Each row is a point. Each copy is the shape, with its points in the same order, turned, moved and blurred by noise. Is it also mirrored, or only turned?

Shape:
[[ 8.2 -0.6]
 [-2.0 -2.9]
 [-2.5 -2.0]
 [-0.7  1.0]
 [ 5.0 -2.2]]
Copy 1 (5 x 2):
[[ 6.9  5.0]
 [ 0.3 -2.8]
 [-1.0 -2.6]
 [-1.1  1.2]
 [ 5.2  1.8]]
Copy 1 is: only turned
Copy 2 (5 x 2):
[[ 4.5  8.8]
 [-2.8  1.2]
 [-2.5  0.9]
 [ 0.9  0.7]
 [ 1.5  7.2]]
Copy 2 is: mirrored

Shape:
[[-2.7  6.3]
 [ 1.6 -4.9]
 [-0.9  2.9]
 [ 0.4  3.4]
 [-3.5 -4.7]]
Copy 1, 5 rows:
[[ 2.0  6.3]
 [-4.2 -4.4]
 [ 0.2  2.6]
 [ 1.8  2.1]
 [-7.3 -0.2]]
Copy 1 is: only turned
Copy 2:
[[ 3.9  4.3]
 [-0.3 -6.8]
 [ 3.1  0.7]
 [ 4.3  0.0]
 [-4.1 -3.1]]
Copy 2 is: only turned

Shape, 6 rows:
[[ 6.6  4.4  3.6]
 [ 4.8 -3.5 -6.5]
 [-2.3  2.7 -3.9]
 [ 1.3  0.9  0.3]
 [ 0.7  5.0 -0.6]
 [-1.7 -1.6  1.5]]
Copy 1:
[[ 5.3 -5.1 -7.4]
 [-6.9 -5.2 -3.3]
 [-1.7  2.9 -2.5]
 [ 1.2 -2.1 -2.5]
 [ 2.1  0.8 -5.2]
 [ 1.4 -1.6  1.9]]
Copy 1 is: only turned
Copy 2, 6 rows:
[[ 6.4  1.2 -5.9]
 [-5.0  7.1 -5.1]
 [ 0.9  5.6  2.5]
 [ 0.9  1.6 -1.3]
 [ 4.2  4.3  0.1]
 [-1.4 -0.9  0.7]]
Copy 2 is: only turned
Copy 3 (6 x 3):
[[ 8.2  2.4  1.7]
 [ 2.7  1.6 -9.7]
 [-2.5  4.8 -2.1]
 [ 1.8  1.1 -1.1]
 [ 1.5  5.0  0.8]
 [-1.0 -1.9 -0.7]]
Copy 3 is: only turned
Copy 4, 6 rows:
[[ 4.1  3.7 -8.0]
 [-5.2 -5.1 -4.6]
 [-3.8  3.3  0.8]
 [ 0.9  1.2 -2.1]
 [-0.2  4.6 -2.7]
 [ 2.5 -0.5  2.0]]
Copy 4 is: only turned

Shape:
[[ 4.9  0.8 -3.9]
 [ 4.7 -3.2  1.7]
 [-3.3  1.3  2.6]
 [-4.4 -1.0  6.1]
 [-5.2  2.8  3.0]
 [ 1.3 -5.6 -2.9]]
Copy 1 (6 x 3):
[[ 6.0 -5.4 -2.7]
 [ 0.6 -6.4  0.5]
 [-2.6  1.3 -3.0]
 [-6.1  1.2 -1.3]
 [-3.1  2.7 -4.6]
 [ 3.7 -2.6  3.6]]
Copy 1 is: mirrored
Copy 2:
[[ 7.4  4.3  1.8]
 [ 5.3 -2.4  4.1]
 [-2.5  0.3  1.5]
 [-4.0 -2.9  2.6]
 [-4.5  1.3  1.2]
 [ 6.1 -1.9 -3.6]]
Copy 2 is: only turned
Copy 3:
[[-1.9 -3.1 -2.7]
 [ 4.3 -1.1 -2.5]
 [-0.4  4.8  3.7]
 [ 4.6  6.8  2.9]
 [-1.0  6.2  4.7]
 [ 2.9 -4.7  2.7]]
Copy 3 is: only turned
Copy 4, 6 rows:
[[ 0.3  5.2 -4.6]
 [-3.0 -0.1 -4.8]
 [ 0.2 -0.3  4.4]
 [-3.2 -2.4  5.0]
 [ 1.4  0.1  6.9]
 [-7.0  3.4 -2.1]]
Copy 4 is: only turned

Shape (7 x 4):
[[-1.2 -3.7  2.8 -1.3]
 [-5.0 -2.5  4.8 -1.2]
 [ 2.0  8.9  5.1 -3.4]
 [-3.9 -0.1  0.1  5.3]
 [-0.7  6.3  0.4  4.5]
 [ 3.0 -1.1  0.0  5.0]
 [ 1.9 -1.9 -2.6 -0.9]]
Copy 1 (7 x 4):
[[ -2.7   0.1  -0.2   1.1]
 [ -5.6   0.1   2.4   0.8]
 [ -1.7   9.0   1.5 -10.0]
 [  2.5   1.2   6.5   2.6]
 [  3.2   6.4   7.2  -3.4]
 [  4.9   4.9   1.4   1.8]
 [  3.9  -0.1  -0.8  -2.7]]
Copy 1 is: mirrored
Copy 2:
[[ 4.0  3.9  0.5 -2.5]
 [ 5.6  2.1  2.7 -4.1]
 [ 1.7  2.3  8.0  7.2]
 [ 0.4 -4.1 -0.2 -2.6]
 [-1.5 -4.4  2.9  3.1]
 [ 0.6 -0.4 -4.3  1.9]
 [-2.8  4.3 -1.6 -0.6]]
Copy 2 is: only turned
Copy 3 (7 x 4):
[[-3.7 -2.0  0.8  3.3]
 [-6.3 -4.0  3.8  2.1]
 [ 4.3  1.4 10.9  2.3]
 [-0.8 -5.8  0.2 -3.4]
 [ 4.4 -3.2  4.6 -4.0]
 [ 3.8 -3.6 -2.0  1.0]
 [ 0.2  1.5 -2.2  0.9]]
Copy 3 is: mirrored
Copy 4 (7 x 4):
[[ 0.3 -4.1 -2.3 -1.5]
 [-3.1 -4.8 -2.7  0.9]
 [-8.4 -1.5  7.7 -4.8]
 [-1.0  2.9 -1.8  3.0]
 [-4.0  4.7  4.2  0.4]
 [ 1.5  4.0 -0.7 -3.3]
 [ 4.2 -1.2  2.0 -1.9]]
Copy 4 is: mirrored

Shape, 10 rows:
[[-1.4  5.3  3.0 -2.0]
 [-4.7  1.4  2.9 -0.1]
 [-1.7 -1.6 -7.0  1.0]
 [ 0.6  1.2 -0.4 -0.4]
 [ 2.1  4.1 -4.2 -5.8]
 [ 5.1  1.6  4.0 -3.0]
 [-2.0 -5.2 -2.6 -7.2]
 [ 0.2  3.5 -2.1  4.8]
 [-2.0  2.0 -4.0  1.3]
 [ 3.4 -7.1 -1.0 -5.7]]
Copy 1, 10 rows:
[[-4.2  4.6  3.6  2.9]
 [-0.9  3.8 -0.3  4.3]
 [-2.9  1.1 -5.9 -4.4]
 [-2.8  0.6  0.6 -0.8]
 [-9.8  1.6  0.3 -2.5]
 [-5.0 -3.1  6.0  1.6]
 [-7.8 -2.9 -6.6  3.2]
 [ 0.6  4.0  1.0 -4.2]
 [-2.3  3.7 -2.4 -3.0]
 [-6.1 -7.7 -3.4  1.7]]
Copy 1 is: only turned
Copy 2 (10 x 4):
[[-1.1 -5.1  4.5  2.4]
 [-3.6 -5.2 -0.5  1.1]
 [ 1.9  1.5 -5.9  3.9]
 [ 0.9 -1.0  0.4  0.5]
 [ 6.8 -2.1  2.2  5.1]
 [ 3.0 -1.9  5.7 -3.1]
 [ 6.2 -5.5 -5.4 -1.4]
 [-3.1  2.8  0.5  4.3]
 [ 0.0  0.1 -2.6  4.8]
 [ 7.8 -1.7 -3.5 -5.8]]
Copy 2 is: mirrored
Copy 3, 10 rows:
[[ 0.8  2.7  2.4 -1.4]
 [-4.0  1.4  0.9 -1.5]
 [-0.9 -7.1 -4.5 -0.3]
 [-0.2 -1.3  0.7  1.0]
 [ 5.6 -0.6 -3.8  0.7]
 [ 1.9  2.1  4.0  4.7]
 [-1.7  0.5 -8.0  4.3]
 [ 0.2 -5.3  3.1 -2.8]
 [ 0.4 -5.3 -0.6 -2.4]
 [-0.8 -1.2 -4.1  9.2]]
Copy 3 is: mirrored
